Rows are points. The window is the flat piece filled in between its corners: a triangle in 3 columns, a solid with four corners in 4, and so on. A path goes straight from each point to the next, and from the last back to the first. After which points does the path pass through the window?
In the rows, 128 means zero.

Window:
[[177  96  57 127]
 [ 84  98 164 163]
 [140  82 132 109]
 [145 186 110 190]]
Path:
(1): [ 80 160 122 139]
(2): [ 81 138 117 136]
(3): [135 130 145 186]
(4): [152  49 159 138]
(5): [107  79 134 103]
(6): [147 128  59  99]
(7): [199  82  66 129]
(8): [139 128 139 191]
Through the window after points: 2, 8

Window, 6 rows:
[[189 122 103  98  98 155]
 [ 91 179 101 142 120 147]
 [171 161 146  99  88 129]
 [194  93 147 143 143 129]
 [137  96 134 142  92 131]
 [ 11  91 126 126 196 112]]
Path:
(1): [160 122 153 111 115 168]
(2): [173 102 157  99 138 205]
(3): [188  91 119 158 123  64]
(4): [206 134  98 129  81  80]
(5): [185 137 168 113  65 188]
(6): [ 79 124 146 116 135 158]
(7): [ 80 123  84 121 134  69]
(8): [198 121  75 109 101 111]
Through the window after points: 8

Window (9 x 9):
[[198 118 150  76  80 140 120 138 116]
 [194 168 179 187  49 104  74 123 197]
 [115  86  43 120 163 194 139 118  79]
 [112 151  98  42  86  67 158 164  88]
 [126 148 169 146 146 146  58 118 170]
 [111  67 111 160 211 129 127  90  78]
 [239 141 134 163 169  84  58 131 181]
 [130  37  99 156 156 175  94 161 119]
 [111 195 153 102 118 107 175 184  80]]
Path:
(1): [155 101 130 105 132 144 171 132 180]
(2): [161 117 145 158 105 107 159 122 216]
(3): [170 151 155 166  91 118  69 124 136]
(4): [125 148 117 102  88 113  99 155  81]
(5): [113 114 121 108 124 134 192 129 138]
(6): [154 133 154 114 116 109 131 149 178]
(7): [157 137 141 136 101  87  66 147 107]
(8): [160 115 114 123 111 149  92 134  95]
Through the window after points: 2, 8

Window (12 x 12):
[[131 161 112  45 186 175 137 119  98 176 127 224]
 [126  99 120  77  87 114 103 208 113 134 198  83]
 [104 133 152  89  94  67  62 153  86 161 134 135]
 [ 84 112 167 138 120 101 230  81 175  82  43  73]
 [138 192  93  89 148 201  57  97  95 146 125 161]
 [156 139 104 139 157  52 205 111 179 123  17  52]
 [117 154 113 138 189 137 107 145  87 130 229 210]
 [171 217 135 119 129 181 149 120  76 179 129 204]
 [102 140 148 139 183 120 194 147  90 122  37  77]
 [126  72 159 137 110 128  76 181 145 176 126 121]
 [134 114  83 128 149 160 153  88  38 167 146 194]
 [ 63  98 153 125 128  81 136 146 155 191 189  29]]
Path:
(1): [183 131 154  85 164 163  99  90  67 134 114 146]
(2): [179 119 209 141 179 116 134  99  69 117  80  47]
(3): [ 47 158  75 114 146 130 185 178 129 156 102 160]
(4): [114 141 101 124 138 138 126 152  93 157 144 167]
(5): [151 126 175 125 189 139 121  93 102 134 183 146]
(6): [162 138 162 107 168 151 107 105 103 158 176 131]
(7): [ 53 155  86 117 122 143 120 167  89 148 152 183]
(8): [101 148 129 119 121 126 107 148 118 169 122 157]
(9): [158 137 160  77 158 127 123 145 125 136 128 110]
(10): [150 149 151 117 177 128 125 125  73 145 124 130]
(11): [108 159  96 105 129 142 134 158 108 179 107 149]
(12): [ 72 145 109 130 150 139 154 155 137 159 121 131]
(13): [194 126 147 116 168 129 147  70 108 124 152  98]
(14): [161 134 164 101 132 100 161 128 112 134 117 110]
(15): [ 31 133  53 160 142 102 147 165 155 176  98 123]
(16): [ 94 174  98 128 121 134 163 165 134 148 109 185]
Through the window after points: 2, 4

Window:
[[129 104 130 102 138 167  93 165 182 114  95  83 160 118]
 [153 144 122  94 186 157 154  81  96 166 221 118 188 155]
 [128 132 164 144 167 115 198  93 122 132 101  81 170 110]
 [181 111 112  98 163 183 146 114 148 173 107  81 147 137]
 [140 103 116 120 115 137 160 199 176  71 147 117 102 146]
 [129 103 172  98 176 104 132 110 102  93 119  76  95 163]
 [125  82 110 128 157 134 190 113 133  82  97 144 160 154]
 [110 105 170 174 116 166 103 109 125 126 151  85 100 160]
 [198 136 131 174  85 143 104 217 100  91 175 138 171 136]
 [132 167  88  94  76  96 102 146 117 145  74 126 151 118]
 [134   7 156 161 147  80 153 140  98 131 207 116 102 115]
 [151  74 120 117 108  85 124  85 190  91 125 108 115 149]
 [155 104 201 123 122 134 135 119 166 124 134 149 125 148]
 [141 114 125 183 101  79  90 219 173  86 118 143 109 173]]
Path:
(1): [114  93 168 123 112 120 154 133 138 143 127  68 170 167]
(2): [165 100 133 117 126 136 141 141 148 132 126  97 149 156]
(3): [142 122 115 131 152 146 112 122 140 100 130 120 108 105]
(4): [171 127 118 166 188 146 117 108 139 114 114 133 114  84]
(5): [106  99 153  78 110 118 150 136 143 139 141  83 158 186]
(6): [148  89 137 106 131 129 168 133 142 133 123  76 163 182]
(7): [157 127 129 123 178 156 108 112 127 122 113 122  95 100]
(8): [149 131 128 136 145 148 130 126 140 116 110 118 127 118]
(9): [129 119 155  99 107 161 150 139 159 131 133  60 182 218]
(10): [138  85 132  91 123 128 161 152 130 145 143  93 147 202]
(11): [162 126 123 146 155 142 117 107 136 111 104 119 128  80]
(12): [159 121 119 112 177 136 145 100 145 114 117 141 101 111]
Through the window after points: 2, 6, 10

Window:
[[112 152 117  63 146 238 102 157 169 174 163 109 168 152]
 [ 91 124 114 122 193 179  69 116 155 182 181 173 200 200]
 [119  90  56 148 120 137 158  29  91  96 125  91  83 154]
 [142 150 168  78  86  98 150 149 117  86 193 167 107  99]
 [224 160 192 122 125 128 129 135 174  99 156 178  55  96]
 [123 205 204 129  88 131 124  73 129 101 190  80 139 132]
 [186 177 192 111  54 158 101 107  60  88 150 191 127 140]
 [110 218  75 140 170 192 134 145 136 160 164 179 171 177]
 [121  95  94 163 156 125 151 134 182  46  55 126 101 133]
 [105  92  87 224 102 117 162 124 129 167  99  10 107 201]
 [ 90 148 128  91  91 181 161  56 155 180 153 170 190 155]
 [150 198 229  91 112 113 130 138  84 110 111 158  31 108]
 [135  72 129 151 182 163 221 118 120 117  99  59 134 138]
 [215 194 175  53 111  76 100 114 141 101 144 153 130 157]]
Path:
(1): [125 134 133 107 149 164 131 119 136  98 141 162  90 196]
(2): [140 122 120 144 123 126 149 128 136 153 116 119 159  95]
(3): [133 143 116 153 129 130 125 108 110 131 123 113 113  99]
(4): [137 126 127 115  97 159 159  76 107  96 144 129 101 215]
(5): [138 159 137 127 133 153 141 105 141 115 137 141 125 188]
(6): [140 144 131 133 127 150 115 108 142 144 121 118 144  96]
(7): [230 185 128  76 126 135  71 114 130 163 102 164 135  41]
(8): [129 141 220 148 116 131 182 136 151  62 183 151  39 195]
(9): [123 159 144 112 129 138 158  99 146 107 171 131 101 221]
(10): [142 144 139 131 121 157 135 112 116 130 120 118 157  87]
(11): [142 131 115 176 115 128 144 130 136 137 113 104 133  95]
(12): [139 129 138 135 128 138 140 120 150 104 123 114  91 177]
Through the window after points: 3, 7, 9, 11

Window (14 x 14):
[[174  81 119  67  95 183 136 113 105 131 132 156  94 144]
 [134  96 150 144 122 149 118 100 188 182 204 168  98 132]
 [171  91 164 107 184 208 125 105 110 145 138 125 137 150]
 [134 170  97 195  97 138 135  47 157 153 145  37 130 193]
 [165 114 140  72  67 120  43 160 145 182 144 136 182 153]
 [134  92 167 115 122 109  84 223 160 111 144 137  96 111]
 [106  89 174 168 106 127 102 109 158  95 182 176 126 107]
 [141 120 164 100 178 117 126 107 132 115  80 131  92 199]
 [167 136   7 136 120 126 100  72 155  52 146  87 122 206]
 [164  74 138 134 107 150 122 142  94 191 143 122 177 205]
 [ 84 162  43 176 155  96 144 158  81  85 120 161 141 108]
 [196 115 165 115 154 159 189 125 182  78 124 192 211 160]
 [173  90 126 122 136 148  86 133 137 138  51 174  78 144]
 [197 149 142 169 130 112 115 102  87 134 196  99 122 185]]
Path:
(1): [161  99 104 137 130 134 134  87 127 147 143 129 134 159]
(2): [131 159 134 133 106 177  88 156 123  96 124 124 126 206]
(3): [140 150 161 177 117 217  94 139 145 101 137 169 134 177]
(4): [147  75 116 103 127  87 110 113 119 160 147 111 119 133]
(5): [163  91 122 129 116 103 114 119 137 145 152 121 110 126]
(6): [126 167 141 130 160 196  97 154 161  50  91 182 110 183]
(7): [133 119 194 156 134 189  53 155 166 110 132 182 105 174]
(8): [166  90  90  87 139  83 172 121 109 135 141  78 133 119]
(9): [190  92 141 116 125 129 128 111 152 150 135 122 125 150]
(10): [143 117 142 127 125 160  96 115 136 122 141 139 110 179]
(11): [156 129 128 153 118 181  95 146 150 105 148 156 134 193]
(12): [161 103 105 111 128 109 121 104 149 123 124 125 124 139]
Through the window after points: 7, 11
